Each row is a point. Each copy is the shape, with its points in the same order, stretched, turned, moved and blurred by noise. Say if it was mirrored as well.

Shape (9 x 3):
[[-26  -8  -9]
 [  4  -1 -40]
 [ 24  37 -11]
 [  8  27 -52]
 [ -2  -7  20]
 [  1 -35  21]
 [-16  -1 -10]
 [  9  37  18]
 [  8  26 -35]]
Copy 1 (9 x 3):
[[ -4 -14   6]
 [ 24  -2  13]
 [  7  33  25]
 [ 30   9  32]
 [-13   7  -8]
 [-10  -1 -26]
 [  0  -5   9]
 [-15  29  21]
 [ 18  14  28]]
Copy 1 is: mirrored
Copy 2 (9 x 3):
[[ 17   5 -35]
 [  9 -51 -27]
 [ 18 -48  45]
 [ 26 -84  -4]
 [ -3  28   7]
 [-26  42 -18]
 [ 15  -5 -19]
 [ 26  -8  59]
 [ 26 -64   6]]
Copy 2 is: only turned
Copy 3 (9 x 3):
[[-31 -23 -10]
 [-26  14 -38]
 [ 39  -1 -52]
 [-11   6 -68]
 [ 11 -13   8]
 [ -4   7  33]
 [-21 -18 -16]
 [ 48 -26 -32]
 [  3   1 -60]]
Copy 3 is: mirrored
Copy 4, 9 rows:
[[ 18 -19 -15]
 [  0 -35  32]
 [-35  -3  23]
 [-36 -47  35]
 [ 28  19 -20]
 [ 60  25 -10]
 [ 13 -16  -9]
 [-28  24 -15]
 [-32 -33  25]]
Copy 4 is: mirrored

Shape, 9 rows:
[[ 17 -15  18  11  20  10]
 [ 40 -14  11 -24 -43  33]
 [-15  -5 -17 -36  28 -24]
 [ 50   2 -27  23 -13   3]
 [ 15   6  14  25  -8 -43]
 [-26 -40  -6 -14 -39   0]
 [-10 -28  15 -27  17 -17]
 [  6 -25 -35  40  50 -16]
 [-53  53 -18 -20   7 -38]]
Copy 1, 9 rows:
[[ -1  18   8   8 -13 -26]
 [  4 -44  30 -11 -53 -30]
 [ -9  42  43 -36  18  11]
 [ 42 -32  14  21 -26 -10]
 [ 18 -13 -23   9   5 -22]
 [-15   2 -10 -30 -25  17]
 [-23  42  16 -38   0  -9]
 [ 36  59  10  19  -3   8]
 [-23  35  26  -4  52  43]]
Copy 1 is: mirrored
Copy 2:
[[ -5 -24   5  14   5 -10]
 [ 22  14  13 -14  13 -44]
 [-48   5  13  -8 -26  -1]
 [ 11   4   5 -30  26  19]
 [-14 -16 -34 -22  19  -5]
 [-49  16  16   3  25 -57]
 [-40 -20  18   3 -17 -37]
 [-34 -30  14  -4  10  37]
 [-39  34 -40  20  -8  32]]
Copy 2 is: mirrored
Copy 3, 9 rows:
[[ 24 -18 -10  -7  25  26]
 [  5 -25  50  34  47  22]
 [ -4   2 -37  22 -26 -14]
 [ 20 -11  11  17  63 -24]
 [-16  15 -17   4  64   8]
 [-56 -35  -9 -13  -1 -30]
 [-14 -21 -37  12  -8  20]
 [ 19 -32 -66 -32   8 -37]
 [-10  72 -16  -5 -28 -52]]
Copy 3 is: mirrored

Shape (12 x 8):
[[ 54   7 -72  13 -20  -2 -32   6]
 [ 38   4   2  16   8  -3   3  17]
 [ 25   6  -2  18   8  -8  15  -3]
 [  8  -7  -3  12  11 -15   1  30]
 [ -1 -26   7  23  12  22 -58 -19]
 [ -4  17   6  22  -4 -10  20   6]
 [  7 -32  11  14 -48  29 -45   5]
 [ 28 -30   9 -67 -10  38  15 -44]
 [ 18  16 -13 -32  12  16  12  28]
 [  4  -5   1  20  14  -7   1  36]
 [  3 -17   6 -40  -6  -5  19   7]
 [ 38   8  -9 -22   6  -2 -41  -6]]
Copy 1, 12 rows:
[[-48  54  19  -6  89 -18  -3 -17]
 [  7   2  15  -9  35  -5 -39  26]
 [ 18  11  21  -2  13  -1 -20   8]
 [-11 -12  10 -29  11 -35 -12  27]
 [ -1  -4 -23  -3  42  38  49  51]
 [ 36  -4   2 -16  -5 -24  -9   4]
 [  1 -34 -59 -72  61  30  23   8]
 [-33 -59  23  19  -7  98 -14 -57]
 [-25 -34  15  23  21 -18 -38 -15]
 [ -6 -13   0 -19  11 -37 -14  42]
 [-19 -48  16 -24  -9   7  -8 -20]
 [-11 -12  36  14  68  12  13  12]]
Copy 1 is: only turned
Copy 2, 12 rows:
[[ 33  39  39 -67 -11 -26  55  29]
 [ 23  -2   9 -44  34  13   1  11]
 [ 15  12  -1  -6  36  12  13  10]
 [ -8  -5  14 -37  38  -3  -5 -11]
 [-15  61  -6  -9  -8 -48 -30  42]
 [ -9   0 -21   0  38  -2  17 -21]
 [-35  72 -22 -57 -43 -20 -22 -23]
 [ -6  20  -7  27 -86  87 -13  10]
 [ -9 -49  -5 -40  -6  29  17   6]
 [-21  -3  10 -46  44  -7 -10  -8]
 [-22 -12   8   3 -25  49 -13 -29]
 [ 42   0   9 -24 -36  -1  -5  32]]
Copy 2 is: only turned
Copy 3 (12 x 8):
[[ 27 -44  33  56  28 -24  97  20]
 [-10 -33  -4  16 -18 -10  27  14]
 [ -6 -14 -19  22 -20 -30  19  15]
 [-15 -11  23   8   7 -13  12  20]
 [ 31 -30   3  54  19  66  -5   6]
 [-18  -7   1   7  -8 -36 -12  -5]
 [ 56 -37  47   7   2  49  -5 -30]
 [ 74  38 -70 -52  -2  17  53  -3]
 [ -3  -9  -5 -25  30 -23  38  15]
 [-16 -18  28  13   9 -14  -6  20]
 [ 12  30  -3 -42   4 -13  29   7]
 [  6 -29  -1  24   3  27  69   1]]
Copy 3 is: mirrored
Copy 4 (12 x 8):
[[-23  -5  17  -1  28 -29 -71  15]
 [-10 -13  15  -7  13 -21  -4 -24]
 [ -7   6  26  -1   9 -12   2 -18]
 [  8 -18   2  10  11  -6  -9 -23]
 [-15  -5 -34  13  30  -7  28  13]
 [ -4  -4  25   4  -5  19   0 -19]
 [-26 -33 -52   8 -31  -2   2  27]
 [ 17  32 -27 -17 -46 -48  17  51]
 [ 21 -16   2 -29   3 -20 -25   5]
 [  3 -19  -2   6  19  -2  -7 -28]
 [ 30  -4 -12   5 -33 -13  -1  13]
 [  5 -24   7   4  19 -26   1  21]]
Copy 4 is: only turned
